Each row is a point. Each copy is the shape, with its points in the same order, stretched, turned, moved and blurred by noise. Is it also mirrored, or only turned?

Shape:
array([[  4,  21,  -1],
       [-45,  28,   4],
       [ -1,   2,  -6],
       [ 13, -42, -24],
       [ 19,   2,   8],
       [  7, -43,   8],
       [ 17,  27,  10],
       [ 10, -11,  -9],
       [  4,  27,  12]])
Copy 1:
array([[ 13,  16,   5],
       [-22,  24,  40],
       [ -4,   8,  -9],
       [-10,  -7, -60],
       [ 16,   4,  -9],
       [-18, -35, -33],
       [ 34,  15,  11],
       [  4,   1, -27],
       [ 16,  11,  16]])
Copy 1 is: only turned
Copy 2:
array([[ 16,  16,  12],
       [-42,  17,  10],
       [ 14,   4, -10],
       [ 39, -21, -57],
       [ 33,  -6,   5],
       [ 29, -46, -33],
       [ 26,  14,  27],
       [ 28,  -5, -19],
       [ 12,  10,  27]])
Copy 2 is: only turned
Copy 3:
array([[  0,  25, -19],
       [-44,  32, -48],
       [ -9,   1, -15],
       [  5, -51,   3],
       [  5,  12,   4],
       [-16, -30,  17],
       [  6,  37,  -5],
       [  2,  -9,  -8],
       [ -1,  39, -15]])
Copy 3 is: only turned
Copy 4:
array([[  6,  21,  -7],
       [-42,  29,  -9],
       [ -2,   3, -10],
       [  3, -41, -20],
       [ 16,   6,   5],
       [ -9, -32,  10],
       [ 20,  28,   3],
       [  6,  -9, -10],
       [  6,  28,   5]])
Copy 4 is: only turned

Shape:
array([[ 54,  19, -43, -25],
       [ 18,  -2,   7,  -6],
       [ -9, -21,   3, -38],
       [-34, -39,  10,  43],
       [-12, -36,  24,   4],
       [ 31,  -3,   1,  -1],
       [  5,  14,   5,  15],
       [ -4,   3,  -2,  13]])
Copy 1:
array([[-40, -46,  -3, -43],
       [  4,  -5,  -9, -22],
       [ -2,  -1, -56, -24],
       [ 42,  13,  -3,  50],
       [ 39,   9, -29,   3],
       [ 12, -13,  -2, -23],
       [ -6,   8,  17,  -4],
       [ -4,   5,   3,   7]])
Copy 1 is: mirrored
Copy 2:
array([[ -1, -54,  -4,  60],
       [  1, -13,   4,   1],
       [-29, -33,   8, -16],
       [  5,  25, -39, -49],
       [  2,  -1,  -8, -45],
       [ 14, -15,  -2,   9],
       [  5,  18,  -3,   8],
       [ -2,   9, -14,   1]])
Copy 2 is: mirrored
Copy 3:
array([[ 59,  -3, -52, -12],
       [ 17, -10,   6, -20],
       [-18,   4, -19, -22],
       [-46, -57,  43,   6],
       [-30, -28,  28, -22],
       [ 24, -16,   5, -23],
       [ 19, -11,  22,   1],
       [  6, -17,  15,   2]])
Copy 3 is: only turned
Copy 4:
array([[ 59, -27, -31,  39],
       [ 27, -19,  -5,  -2],
       [ 29,  12, -17, -18],
       [-55,  -4, -14, -32],
       [ -7,  -7,  -9, -35],
       [ 28, -28, -11,   2],
       [  7, -13,   8,   9],
       [ -2,  -7,  -3,   3]])
Copy 4 is: only turned
